Each row of a before or after table is a point. One or more steps were done to the points. Then noise was added and the rows were shuffled. The steps act on columns, c1 being the first. What was done? A step turns or swaps two columns, mirrors them in a line or flattens them onto one, adds a multiple of one to another, or multiplies or shifts one. Angles are multiples of 10 degrees, from the lower column toward the higher: turns from -170 to 170, lines from 10 to 170 but not 90. Use the fewest steps. Two steps may share a column if one is a turn and the other turns, adds or multiplies; they go together, in the order done. Otherwise the lowest column goes first.
In the rows, 128 means zero.

Before (9 x 3)
[[137 145 127]
 [156 205  95]
 [111 150 139]
 [213 104 197]
 [172 128 106]
 [ 85  67 112]
 [ 89 129 138]
 [140 191 158]
 [208  99 191]]
After (9 x 3)
[[184 156  95]
 [ 75 120 110]
 [153  45 197]
 [148  47 192]
 [131 155 136]
 [142 131 128]
 [147  97 108]
 [107 157 138]
 [166 159 156]]
Steps: turn c1 and c2 by -50 degrees; multiply c1 by 0.7

Before (8 x 6)
[[160 162 172 148 134 180]
 [137 151 102 109 183 195]
 [111 153 152 205  66 131]
 [208  89  79 119 111 142]
 [160  50 115 106  67 162]
 [ 99 169 186 169  57 100]
 [118 154 176 159 103 103]
 [161 106 123 152 193 165]]
After (8 x 6)
[[100 152  58 105 109 169]
 [161 137 151 161 181 152]
 [107 126  99 130  91 209]
 [165 139  78 184 182 148]
 [117 146  75 105 156 164]
 [209 115 193 144  64 122]
 [141  95 128 193 154 109]
 [160 164 192 162  59 110]]
Steps: add 1 times c3 to c5; turn c2 and c3 by -130 degrees; swap c4 and c6

Before (11 x 9)
[[135 172 156 151 206 182 108 164 117]
 [100 118  56 154 107 122 131 114 146]
 [ 99 130 135  78 150 160  70 136 131]
 [210 164 160 159 201 133 121  91 169]
 [114 112 114 167 140 137 111 106 108]
 [ 97 152 130 162 151 126 170  79 124]
 [123 178 139  79 115 162  71  93 103]
 [137  93 154 134 166 217 104  81 164]
 [139 184 189 152 105  90 117  71 139]
 [114 142 125 190 172  85 156  88 109]
 [157  84 121 126 129 170 168  98 144]]
After (11 x 9)
[[158  84 146 128 129 108 166 151 108]
 [ 99 153 171 161 149 158 169 151  85]
 [137 184 202 148 105 174 119 108 106]
 [132 174 113 151 210 252 110  87  73]
 [209 165 175 162 198 181 123 111 127]
 [115 143 154 186 172 108 150 147  67]
 [123 175 156  75 113 236  72 135  67]
 [116 110 145 171 141 112 111 153  67]
 [100 133 120  79 151 158  74 119  90]
 [137  94 183 130 169 165 109 128 123]
 [ 98 118 103 151 107 108 126 197 109]]
Steps: add 1.5 times c2 to c6; mirror c3 and c8 in the line at 150 degrees; shift c9 by -40

Before (8 x 12)
[[158  84  89 126 143 145  58  56 185 100 155 132]
 [ 27 155 123  75 145  78 188 154 114 100 150 167]
 [104 151 166 141 179 167 144 118  73 135 219 113]
 [156 121 133 125 157 141 107 118 177 150 121 121]
 [122  65 166 179 171  61 101 162 130 133 115 139]
 [153 149 142 118 107 126 125 104 140 106 164  76]
 [128 100 248 120 150 188 162  92  35 112 167 197]
 [159  83 104 149 158 139 120 127 106 134 116 150]]
After (8 x 12)
[[154 128 138 125 153 110 104 117 196 128 122 129]
 [156 108  89 126 142 141  59  59 206 154 157 153]
 [ 25 124 122  73 143 159 193 152 105  91 151 135]
 [158  98 106 150 156 120 117 126 100 137 115 161]
 [109 141 166 136 183 115 146 118  60 162 222 111]
 [152 163 144 117 107 142 126 100 140 136 166  87]
 [126  82 246 119 146 127 165  90  10 186 173 181]
 [124  97 165 175 174 141  98 164 131  63 111 168]]
Steps: flatten c2 and c12 onto the line at 130 degrees; turn c6 and c10 by 110 degrees; multiply c6 by 0.7; multiply c9 by 1.3

Before (13 x 18)
[[177 101 188 100 131 111 166 108 110 170 132  60 107 124 155 154 129  77]
 [117 107  88 104 124 129 130 149 128 155 150 160 142  56 136  84 127 123]
 [ 87 147 117 122  91 125 123 176 117 151 124 135 150  84 151  88  82 140]
 [ 99 128  99 103  81 123 102 176 113 157 173 102 153  74 124 119 149 127]
 [159 155 182  89 131 112 175 113 138 166  98  85 119 127 125 154 178 112]
 [155 108 176 128 142 149 202 100 101 172 148  76 111 147 132 161 151 136]
 [ 97 109 107  78  86 113 130 148  90 140 125 150 142  96 117 140 116 122]
 [118 165  84 101 162  84  91 156 148 112 119 132 137 139 176 160 108 143]
 [110 182 124 124 157  74 114 117 108 100 134 130 164 133 153 136 132 100]
 [168 145 182  92 122 132 117  96 114 189 149 114 132 136 119 152 136 118]
 [156 144 189 101 124 107 187 121 150 166 168 112 109 160 133 171 144  84]
 [128 132 102 130  94 155  99 183 117 112 126 154 152  82 132 127 124 109]
 [154 155 112 123 121  63 123 135 146 107 132 125 178 115 131 150 104 144]]
After (13 x 18)
[[133 131 103  97 113 157 130 182 120 113 127  88 160  84 139 127 153 112]
 [ 98 127  99  99 169 125 103 174 107 159 174  95 163  77 120 120 173 129]
 [ 99 107 105 129 122 115  80 148  85 137 125  81 145  98  97 140 149 122]
 [189  99 188 165 190 115  97 106 110 174 133 158 109 122 195 155 108  77]
 [ 82 148 116 119 131 124 122 178 117 153 124  90 157  91 186  89 111 141]
 [150 110 178 202 175 147 129 101 100 169 146 158 107 141 140 163 128 133]
 [172 147 186 116 147 134  93  96 115 192 149 126 130 136 106 152 138 119]
 [122 107  89 129  98 129 106 151 125 156 153 116 157  58 149  84 136 124]
 [169 144 191 188 141 112 101 118 151 166 172 130 103 160 142 171 142  82]
 [149 157 111 126 136  64 123 135 150 107 132 122 179 126 137 148 109 144]
 [119 179 122 110 115  71 122 119 107  98 132 156 167 136 190 139 110  98]
 [166 155 179 177 166 117  89 117 138 164  99 142 121 126 117 156 165 110]
 [115 164  83  90 113  83 101 156 145 115 121 158 132 139 247 160  86 144]]
Steps: add -0.3 times c18 to c1; swap c4 and c7; turn c5 and c12 by 110 degrees; add -0.7 times c12 to c17; turn c13 and c14 by 10 degrees; multiply c15 by 2.5
